Every row gives one point. Each copy is the shape, with its points in the same order, turned, moved and blurred by noise. Some copies are also mirrored. Which?

Shape (5 x 2):
[[-34  30]
 [ 49 -40]
 [-13  26]
 [ 21  27]
 [ 39 -35]]
Copy 1 (5 x 2):
[[ 17  38]
 [-36 -59]
 [ -1  27]
 [-37  13]
 [-26 -48]]
Copy 1 is: mirrored
Copy 2 (5 x 2):
[[-24  48]
 [ -9 -63]
 [-12  28]
 [ 11  10]
 [-15 -48]]
Copy 2 is: only turned

Shape (10 x 4):
[[-50 -11  14  26]
 [  0  -9 -28  34]
 [ 76   9  39 -22]
 [-13 -28  -2 -35]
 [ 43  17 -11 -18]
 [ -9  29  30  24]
 [ 24 -15 -29 -11]
 [ 36  57  42 -43]
 [ 15 -32 -56  25]
 [-67 -25  -3  32]]
Copy 1 (10 x 4):
[[-25  -5  55   2]
 [ 35  -4  24   2]
 [-16  14 -72  53]
 [-25 -31  -8 -20]
 [ 10  16 -47   2]
 [-17  37  20  23]
 [ 19 -19 -22  -5]
 [-50  53 -54  12]
 [ 54 -30   5 -11]
 [-15 -24  80 -12]]
Copy 1 is: mirrored
Copy 2 (10 x 4):
[[-67  44  32   3]
 [-31  37 -26   3]
 [ 61   3  27 -28]
 [-36 -27  21   8]
 [ 30   5  -5  16]
 [-11  58  38   6]
 [ -5  -8 -21   5]
 [ 56  12  58  27]
 [-31  10 -60  -2]
 [-91  37  15   6]]
Copy 2 is: mirrored
Copy 3 (10 x 4):
[[-41   1  16  32]
 [ 21   5 -11  55]
 [ 59   0  65 -31]
 [-10 -51   2  -2]
 [ 50  -7   6 -17]
 [ -6  28  22  11]
 [ 54 -29  -1  14]
 [ 24  24  41 -67]
 [ 39 -31 -12  62]
 [-48 -10  -5  62]]
Copy 3 is: only turned

Shape (12 x 6):
[[-28  -6 -31 -10  35 -45]
 [ 21  44  -7  38 -41 -30]
 [-39  27  -9   8 -21  10]
 [-23  -5 -57 -72  33 -43]
 [ 50   1 -23 -48  25 -32]
 [  2  -3 -66  19 -28  -7]
 [  3  20 -58  42 -32  16]
 [  4   3  12  25 -53   0]
 [ 29  -5 -34 -32  39 -17]
 [ 50   1  31  19 -31   7]
 [-15 -45 -58 -32  80 -56]
 [ 24  25  -7  36  20   7]]
Copy 1 (12 x 6):
[[-30 -45 -34   2 -11 -25]
 [ 36  39  -2  47 -33 -30]
 [-29  32   4  25 -25   5]
 [-30 -53 -57 -41 -40   8]
 [ 47 -48 -33 -20  -9  16]
 [  0  36 -64  22   1  -9]
 [  1  54 -48  49  -5   7]
 [ 16  50  13  12   1 -13]
 [ 15 -46 -37  -9   3  23]
 [ 54  26  30  11  18   3]
 [-34 -90 -69 -21  19 -18]
 [ 16  -3  -5  59  14  12]]
Copy 1 is: mirrored
Copy 2 (12 x 6):
[[-40  -6 -29  -2  44 -16]
 [ 31  21 -52  37 -34  -7]
 [-21  21  -9  -1 -30  22]
 [-33 -21 -33 -64  48 -30]
 [ 41 -19 -27 -34  53 -24]
 [ -8 -40 -62   3 -19  16]
 [  4 -14 -67  19 -31  42]
 [ 20 -11  -3  33 -44   9]
 [ 20 -18 -31 -27  60   0]
 [ 63  -6   3  35 -13  10]
 [-47 -46 -35 -22  97 -21]
 [ 22  15 -35  31  20  34]]
Copy 2 is: only turned
Copy 3 (12 x 6):
[[-33  -2 -32  -1  49 -42]
 [ 28  71   6  52   1 -28]
 [-35  46  -7  21  13  11]
 [ -8 -16 -73 -53  41 -26]
 [ 46 -13  -4 -35  33 -45]
 [  9  -1 -43  48   7   6]
 [ 22  31 -16  62  11  38]
 [  2  42  20  43 -33  -8]
 [ 24 -17  -8 -21  47 -27]
 [ 32  31  43  25 -22 -21]
 [-22 -58 -48 -15  72 -52]
 [ 15  23  28  36  48  -4]]
Copy 3 is: only turned

Shape (11 x 8):
[[  1 -21 -17 -29 -41 -64  22   4]
 [-30  22  18 -16   9  -4   2 -35]
 [-18  -2  16 -67 -13 -89 -36 -30]
 [-10 -12  28  42  16  22  25  64]
 [ 10  -9  20  52  20   1 -18   2]
 [-34 -38 -33 -40  10 -38 -16 -22]
 [ 43  15  19  18 -27  53 -24 -11]
 [-73  -5  -7 -72 -11 -44 -38 -13]
 [  2  45 -16 -24  26 -19 -10 -26]
 [ 37 -52  45  -7  28  48  17  58]
 [-15 -11  41  32  26  33  29 -22]]
Copy 1 (11 x 8):
[[  0 -31  10 -29 -67 -24   3  62]
 [-27  15  38 -19 -23 -23   3 -20]
 [-34 -23  39 -58 -52 -65 -66  37]
 [-13 -22  16  57  25  -9  61  26]
 [ -7  -6  47  51   3  14  -4  10]
 [-52 -38  15 -54 -34  11 -23  24]
 [ 54   3   7  34   2  -1 -11 -36]
 [-72 -37   1 -59 -44 -48 -39   1]
 [-23  45  21 -26 -20  -6 -25   9]
 [ 30 -50  19  10  74  -6  49  18]
 [ -7  -6  63  18   4   6  50 -28]]
Copy 1 is: mirrored
Copy 2 (11 x 8):
[[-32 -15  -2 -56 -31 -46  16  15]
 [-23  24  18   0   7  16  -1 -22]
 [-55   7  40 -80   3 -43 -11 -49]
 [ 19 -12  19  39  13 -10 -31  77]
 [ 18   5  -3  37  21 -35 -40   7]
 [-33 -26 -15 -55  37 -12   4 -22]
 [ 48  11 -11  18 -41  12 -63 -14]
 [-83 -16  21 -70  22  18 -18 -21]
 [ -5  59  -4 -34  17   2  -6 -16]
 [ 77 -43  42   4  14   3 -38  54]
 [ 21  -5  18  58  15   9   5   1]]
Copy 2 is: only turned
Copy 3 (11 x 8):
[[ -18  -16  -18  -19  -81  -39   42   23]
 [ -30   13   11  -16    1  -33    8  -26]
 [ -32   -9    4  -29  -62 -112  -15    8]
 [ -36  -31   25   14   16   48   30   49]
 [   3  -20   19   43    6    7   -4   12]
 [ -33  -56  -36  -18  -36  -57    2  -20]
 [  36   18   12  -15   -3   44  -27    2]
 [ -79  -19  -25  -43  -40  -76  -25  -14]
 [  -4   19  -26  -15   12  -54    8    0]
 [  10  -68   45  -37   18   44   20   48]
 [ -16  -17   43    9   20   18   32  -29]]
Copy 3 is: only turned
Copy 4 (11 x 8):
[[ 14  -3 -52 -46 -42 -44  18 -19]
 [-27  46 -11  -5  -2  -1   6 -44]
 [ 11   9  -8 -56  -2 -93  -8 -72]
 [  2   6  -4  30  -3  18  35  54]
 [ 36  27  -8  54 -11   0  19  -3]
 [-16 -21 -36 -12  -5 -40 -29 -48]
 [ 60  51   6  -6 -16  59  -7 -17]
 [-44  -2   5 -46  -1 -62 -47 -51]
 [  5  56 -40  -4  37 -22 -12 -52]
 [ 45 -46  17   1  28  43  30  37]
 [-10  19   9  29  -4  38  39 -17]]
Copy 4 is: only turned

Shape (13 x 9):
[[-44  29  35 -24  -9  39  52 -63   8]
 [ 25 -17 -18 -29  19 -43  34  26 -28]
 [ 47  20 -92 -45  35  -4 -53 -29 -20]
 [-36  44  47  14   8 -65   5  -2   8]
 [-45  -3 -25   8  -1  16 -48   8  31]
 [-29 -26 -63  -5 -29 -18 -36 -13 -32]
 [-18 -58 -13  58 -54  37  -2 -34  -2]
 [-14  35 -11  -9   2  16  -8  18  63]
 [ 28 -30 -32  26 -39 -25   4 -37 -44]
 [  1   7  32 -26  40 -55 -21   5   1]
 [-29   9  18  11  37  15  18  13  70]
 [ 48   6  54   4  -3 -45  -4  38 -45]
 [ 14  21 -13   2  35  -6  21  -2 -47]]
Copy 1 (13 x 9):
[[-45 -13  39 -38   2  54  16 -33 -37]
 [ -2 -30 -18 -20  16 -54  40  30  30]
 [  9  30 -87   1  69 -33 -33 -33  44]
 [-15  14  82  25  26   4  17  36  11]
 [-20   8  -7  13   7  48 -55  28  48]
 [-58  23 -48  18  -5 -18 -33  28  32]
 [-41  -3 -31  54 -86  25 -43   6 -27]
 [ 15  18   8 -15   4  65  -1  15  40]
 [-27  22 -42  41 -27 -50   1   7 -26]
 [ 13 -10  44  -4  38 -34 -10  20  33]
 [ 14 -31  35  -2 -14  65  -1   5  49]
 [ 42 -21  18   1  14 -58  15  70 -20]
 [ -3 -27 -22  16  42 -16  26  15 -11]]
Copy 1 is: only turned
Copy 2 (13 x 9):
[[-40 -27  10 -12 -13  49  58 -61 -26]
 [ 15  22  18  35  67 -17   4  11 -45]
 [ 61  12 -48 -57 111 -25  29  -9   0]
 [ -9  54  39  33 -16 -24  37 -41  20]
 [-38   7 -27 -47  10 -49   0 -10  22]
 [ 13  12 -34 -41  29 -66 -11 -30 -47]
 [-11 -74 -40  -4 -30 -52 -21 -30 -31]
 [-36  18 -22 -18  15  16   1   4  42]
 [ 56 -29 -25  17  16 -47  -6 -32 -50]
 [  9  33  57   6  40 -33  30  -9  17]
 [-72  -6   5  13  20   4  14  -7  46]
 [ 52  18  47  43   1 -35  32  42 -14]
 [ 13   6 -13  27  46 -21  62  -1 -30]]
Copy 2 is: mirrored
Copy 3 (13 x 9):
[[ -7  24  24 -10  64  69  33   9  20]
 [  2   0 -11 -52  27 -46  -5  21 -63]
 [ 21  38 -30 -14 -18 -21 -97  77 -13]
 [-29  14 -38  -9  54 -26  11 -64   6]
 [ -4 -47 -36  16  -5  -2 -13  20  38]
 [-27 -17  10  31 -25 -38 -26  43 -11]
 [ 40 -43  48  58 -20  10  32   8  -3]
 [ 21 -11 -65 -19  16   4  19  19  42]
 [ 20  17  41  31 -17 -34  -8   6 -51]
 [-13  -3 -33 -53  28 -24 -36 -38 -13]
 [ 37 -39 -43 -28  54   7  23  -1  42]
 [  5   7 -36 -32   0 -18  -1 -59 -86]
 [  9  11 -21  -5  50  -3 -27  16 -60]]
Copy 3 is: mirrored
Copy 4 (13 x 9):
[[ -12   -1   31  -46   62   11   49  -54   13]
 [  13  -33  -45  -17  -12  -49   22   34    4]
 [  33   46 -100  -18    1    3  -28    7  -60]
 [ -21   24   31    5   14  -69  -14  -12   55]
 [  -9    5  -17   28   24   46  -48   -6   22]
 [  -7  -35  -76   18    4    5  -43  -39   -7]
 [ -19  -59   -3   21  -36   65   -2  -63   11]
 [  30   34   -1   10   23   36   -4   14   43]
 [   2  -35  -42    4  -55  -16    1  -55  -19]
 [  -7   16   13  -17    8  -56  -29   35    1]
 [ -15   22   22   -6   17   37   12   30   56]
 [  22  -13   29   35  -32  -76    4   24  -22]
 [ -15    3  -28   12    3  -36   39    7  -27]]
Copy 4 is: mirrored

Shape (14 x 11):
[[ 27  -3 -28  28 -26  10  -6   2  23  -5  30]
 [  8 -13  35  56 -37 -28   7 -22  -1  15   9]
 [-40  55 -35 -45  16 -36  -5 -25  53 -19   4]
 [-30 -33  36  23 -11  24   6  28  37  22  31]
 [  6 -32  16   1 -17 -15  -6   8 -33  12  33]
 [-40   4 -56 -19  21 -42  17  -7  50 -28 -57]
 [-92  38 -33 -13   5 -25 -46  35  39 -81   9]
 [ 14 -19  -5  16   5  -7 -33  -1   5  44 -20]
 [ 13 -44 -46  18  34 -41   5  -6  61   6 -46]
 [ -5  36  44 -63 -61 -33 -22  35  15 -68  56]
 [ -1  14 -32  -9  17 -19 -25 -23  65 -14 -83]
 [ 48 -23  28  51  11  29  38   9 -27  30 -11]
 [  2 -26   9  20 -70  19  17  25 -19  37  11]
 [-10 -54  25  15 -33  42  -2 -23 -13  -9  30]]
Copy 1 (14 x 11):
[[  9  -1 -36  25 -17 -15  10   8  24  -5  40]
 [ 30  18  41  23 -42 -22  -5 -25  18  21  38]
 [-47  -8 -12 -67  43 -62  24  20   9 -11  63]
 [  1 -26  12  13 -48  -4 -12  39  11  55  69]
 [ 12   5   3  28 -14 -17 -30  18 -44  16  36]
 [-64 -36  16 -46  10 -68  53  28   5 -20   4]
 [-95  43   5 -34  15 -53  12  86  27 -23  65]
 [  5 -21   1   9  12 -33 -23  10  16  30 -13]
 [-14 -69  24   9  10 -60  45  15  24  -6 -14]
 [ 19  81 -17 -47 -20 -43  -3  86 -25 -18  95]
 [-21 -31  11 -56  27 -42  40  26  49  -9 -24]
 [ 27  -9   6  39 -24  46  23 -21 -13  52  -4]
 [ 13   4 -31  16 -78  -4 -29   5 -18  36  19]
 [  9 -11  10  19 -45  32 -42  16  -6 -14  49]]
Copy 1 is: only turned
Copy 2 (14 x 11):
[[ 27 -18 -51  36  -2   6  -5  36  36   2 -12]
 [  0 -58   9  41 -26 -17  26  31  20   5  10]
 [  5 -36 -55 -48 -29  33 -47 -37  -7  -3 -48]
 [-44  -7 -13  12   2  16  36  30  69  -9  -3]
 [ -9  -2 -20  17   7  -6  20  33   3  16  40]
 [-37 -51 -51 -23   9  -5 -40  -9 -31 -10 -88]
 [-30 -18 -28 -38 -10  73 -88  18  -6 -69 -35]
 [-25  -8 -14  25  -2 -36 -17  13  26  44 -13]
 [-30 -61 -48   5  40 -47 -25   5  21  12 -69]
 [ 43  14 -25 -70 -43  19  -7  29  -2 -74  42]
 [-16 -29 -26  -1  -8 -46 -57 -29   4 -10 -94]
 [ 12   0  19  58  31 -18  58  34  23  44 -24]
 [-21  13 -31  42 -34 -11  48  64  15  11   5]
 [-20   6 -26  65   5   7  38   3  24 -26  27]]
Copy 2 is: mirrored
Copy 3 (14 x 11):
[[-10  34 -41  36  14  -6  -1  -1   5  -8  17]
 [-35   3  23  46   4 -16   6 -47 -21  31  22]
 [-40  61  38 -43   7  20  30  44  29 -42  -5]
 [-24 -11   0  45  80  13  26   2  -8  16   5]
 [ 19  -7   1  19  25 -21 -14  -6  -9  22  35]
 [-57   5  20 -28 -34  13  44  40  30 -57 -38]
 [-55  32  49 -17  35  30 -40  54 -23 -96 -27]
 [-18 -12   0   7   9  13 -16   9  29  44 -16]
 [-48 -23  -7  17 -20   4  33  -5  85 -20 -33]
 [  9  76  35 -34  60 -68 -27  -1 -44 -55  -6]
 [-59  19  -2 -36 -28  24  24   0  41  -6 -78]
 [ 46 -22 -13  64 -10  14  26 -40  -1  49   3]
 [-11  -8 -26  42  28 -39  11  16 -49  40  16]
 [ -7 -28 -33   5  45  13   6 -36 -39  13  35]]
Copy 3 is: mirrored
Copy 4 (14 x 11):
[[ 38 -27   5  18 -48   6  -2  12   4  -9  27]
 [ 19 -33  50 -25 -33 -19   4   6 -21 -23 -32]
 [ 13  48 -33 -41 -12   5 -59 -13  44  -4  45]
 [-15 -38  54   3   7  36   5  22  22  10   4]
 [-14 -70 -14 -18 -23   1 -23  16 -32   1  -5]
 [ 26  11 -70 -37  20 -11 -21 -30  79 -23   9]
 [-48  45 -44   0 -15  42 -55  28  73 -63  26]
 [ 24 -25 -11  14   0  -5 -23  -2  -7  19 -35]
 [ 64 -30 -35  17  36 -29 -10 -28  64  -9  -8]
 [ -1 -23 -10 -68 -53  55 -62  92   8 -48  41]
 [ 69  28 -45 -27  35  13 -24 -24  46 -21 -15]
 [ 14 -65   5   8   7 -16  62   3 -43  23  -6]
 [ -2 -60  14  -9 -54  25  35   9 -14  20 -27]
 [ -9 -81  20  -4 -17  51  -2 -24 -38 -22  13]]
Copy 4 is: only turned
